Every row gives one point. The last column is the point's height on a tilted bowl or saddle (a function of degree 2), plus a little noise. Along how many of its main directions does it bend up, bend down or stay straight?

Points (18 x 4):
[[ 0.16  0.07 -0.61  0.61]
 [ 0.70 -0.36 -0.14  0.39]
 [ 0.94  0.41 -0.08 -0.08]
 [-0.21  0.24  0.00  0.39]
 [-0.05  0.33  0.14  0.29]
 [ 0.60  0.11  0.02  0.14]
 [-0.56 -1.00 -0.31 -0.36]
 [-0.31 -0.08  0.21 -0.08]
 [ 0.11  0.07 -0.34  0.41]
 [-0.57  0.17 -0.19  0.54]
 [ 0.69  0.32  0.14  0.08]
 [ 0.44  0.53  0.78  0.47]
 [ 1.03  0.10 -0.10  0.11]
 [-0.23 -0.64  0.14 -0.44]
 [ 0.15 -0.60 -0.04  0.05]
 [-0.55  0.04 -0.13  0.37]
 [ 0.05  0.42  0.25  0.31]
 [-0.55  0.53 -0.43  1.08]]
Directions: 2 up, 1 down, 0 straight

Points (24 x 5):
[[-0.21  0.68  0.54  0.55  0.14]
 [-0.51  0.66 -0.70 -0.26 -0.02]
 [ 0.33 -0.94  0.33 -0.23  0.60]
 [ 0.04 -0.01 -0.04  0.23 -0.34]
 [-0.03  0.41 -0.38  0.57 -0.20]
 [ 0.75  0.85 -0.42  0.04  0.42]
 [ 0.22  0.21  0.12 -0.30 -0.14]
 [-0.08 -0.08 -0.25  0.22 -0.46]
 [ 0.41  0.28  0.20  0.22  0.08]
 [-0.26 -0.11  0.03  0.09 -0.61]
 [ 0.42  0.28 -0.38 -0.58 -0.03]
 [ 0.27 -0.13 -0.23 -0.22 -0.03]
 [ 0.04 -0.23 -0.51  0.18 -0.36]
 [-0.18  0.20 -0.65  0.34 -0.47]
 [ 0.21  0.45 -0.54 -0.35 -0.05]
 [-0.60 -0.03  0.62  0.65 -1.06]
 [ 0.53 -0.03 -0.09  0.10  0.17]
 [-0.16  0.56  0.69  0.47 -0.02]
 [-0.04 -0.40  0.18  0.46 -0.62]
 [ 0.05 -0.39 -0.55  0.08 -0.29]
 [-0.50  0.52 -0.41 -0.18 -0.16]
 [ 0.11  0.83 -0.97  0.53  0.33]
 [-0.04  0.20  0.42 -0.28 -0.34]
 [-0.57 -0.34  0.04 -1.26 -0.88]]
Directions: 1 up, 1 down, 2 straight
